Each point is reached from the start by the listed moves, each made 0, 1 or 2 times, or once backwards (-1), plus a little noise. Is the number of moves made odd or even? Then give how often each move was made.

Moves:
(1): [ 24  18  -5 -27  -1]
(2): [ 10 -19  31 -11  -2]
Start: [  1  21 -10   4 -11]
Points:
[-13 -14  26  18 -11] -> even (-1, 1)
[ 74  20  44 -70 -21] -> even (2, 2)
[-10  40 -43  14  -7] -> odd (0, -1)

Moves:
(1): [ 5 13 19 -9 18]
(2): [ 15 -19   8  15  -5]
(3): [-35  -6 -16 -34   3]
(4): [  0   8 -20 -15  21]
Start: [  8 -12  17  11  12]
Points:
[46 -6 32 45 12] -> odd (0, 0, -1, 0)
[ 23  -8  25  55 -23] -> even (-1, -1, -1, -1)
[  8 -19  36  25  -9] -> odd (0, 0, 0, -1)
[ 18 -54  26  51 -33] -> odd (-1, 1, 0, -1)
[54 26 49 12 67] -> even (2, 0, -1, 1)

Moves:
(1): [ -6  -7  19  -7 -11 -18   8 -26  10   8]
(2): [ -6  -2 -11  14 -13  12  18  -1  -6   7]
(3): [-13  -3   0  -8 -13  21   9  16  27  -6]
(4): [  0  18   6  -8   7  12  -5  -2   2 -17]
(5): [ -6   8  28 -23   1  -1 -10   7  -1   8]
(6): [ -8   6  -6  -4  -7   2 -11 -10   1   5]
(7): [-15  -6  19   5  12  -3 -26  17  -2   5]
(8): [ 15   5 -13  32  -2   8  14  -8  22  10]
Start: [-11  -6 -21  -1  13  -1 -15  -9  -4  17]
Points:
[-28   0  57 -48   0  15  -2  11  84  27] -> even (1, -1, 2, 0, 2, -1, 0, 1)
[-27  -3  50 -79 -24 -57 -26 -82  24  64] -> odd (2, -1, 0, -1, 2, 2, -1, 0)
[-63  -8   6  28 -58  51   8  -7  91  94] -> odd (1, 2, 2, -1, 2, 2, 1, 2)
[-54  16  -2 -47 -19  71 -17  50  32  25] -> odd (-1, 1, 2, 0, 2, 1, 0, 0)

Moves:
(1): [ -1 -10  -3  -3 -11  18   7  -8  23  21  -4]
(2): [-13  10 -11  -3  -4  -5  12  -2 -18   1   1]
(3): [ 10  -9 -13 -10   5   0  16 -11  17 -29  -8]
(4): [  5 -21 -22  -7   7 -27 -13 -18 -14   7 -23]
(5): [ -7 -13  -1   4   5   7  -7  -8  -7   3  -4]
(6): [ 13  10  -1   1   8  -6 -24  -7   2 -12   8]
(7): [ 10  16  24  -7 -16  -9 -17   3   2  -3  -9]
(8): [  1 -10   7  32  -2 -13 -12   7  27  -7  -5]
(9): [  7  11   7  11  13  -4  -4  -5  -6  30 -23]
Start: [  6  -7 -10  -1 -19   9   3 -12  -5   5  11]
Points:
[ 39  -2 -72  -3   0 -61  -6 -57  18 -77 -13] -> odd (0, 2, 2, 1, -1, 2, 0, 1, 0)
[  45  -60  -67  -22   -3  -21   46  -81   42   72 -108] -> even (2, 0, 2, 2, -1, -1, 0, 0, 2)
[ 40 -36 -77 -24 -39 -53  -1 -80  54 -19 -59] -> even (2, 2, 2, 2, -1, 1, 1, 1, 0)
[ 62  48  55 -27   0  17 -10 -26  -6 -14 -39] -> odd (-1, -1, 2, -1, 1, 0, 2, -1, 2)

Moves:
(1): [ -5 -16  -6  21 -18  16  -2   4  11  10  -7  -5   1  -3  -2]
(2): [ 17  23  10   9  -1  -7  19 -15  47   8   6   4  30   1 -17]
(3): [ -9   3  -1  -5   8   3 -14   5  -9   2  -1  -9  21 -12  -2]
(4): [ 16   8 -13 -19  -6 -14 -10  35  -1   5  -5  28  10   9   6]
(5): [  7  -6  11 -11  -5  11   2   9   5 -16   4   4  16 -19  -4]
(6): [  7  -8   2  14 -20  -2   3   5  -3  -5  15  13   8 -13 -15]
(7): [-29 -30  -7  12   4  -8  -5   1   1  -7  27   5 -22   1  -1]
(8): [ -7  -1  13  -8 -11 -19 -13  -8 -16   6  -3 -14  23   7  25]
(9): [-20  -9   0  22  13 -23   4   4  -6  16 -18   2  29   7 -10]
(10): [ 22  -3  17   1  19 -20   7   2  -9  12  14   2  10  -7   2]
(11): [  5   3  13  23   9 -12 -11  -2  -5   8 -10  -9  12   7 -10]
(12): [-24  -5  36   9  17   1   6  24  37   4  15 -17  -9  11  -9]
Start: [ -9   5  10 -10   1   0   4  -5   3   5   4  -3  11   3   7]
Points:
[ 29  90  77 -67  -6  -1 -20  34  62  -7  -6 -20  95  10   6] -> odd (-1, 1, 1, 1, 1, 0, -1, 1, -1, -1, 1, 1)
[ -4  -2   8 -40   7 -46 -38  17 -30  24  50   1   9  13  53] -> odd (0, 0, 1, 1, -1, 0, 1, 1, -1, 1, 0, 0)
[-90 -94  90 120  53 -87  23  95 106  87  82   7  98   6 -60] -> even (2, 1, 1, 1, 0, 1, 2, 0, 2, 2, 0, 2)
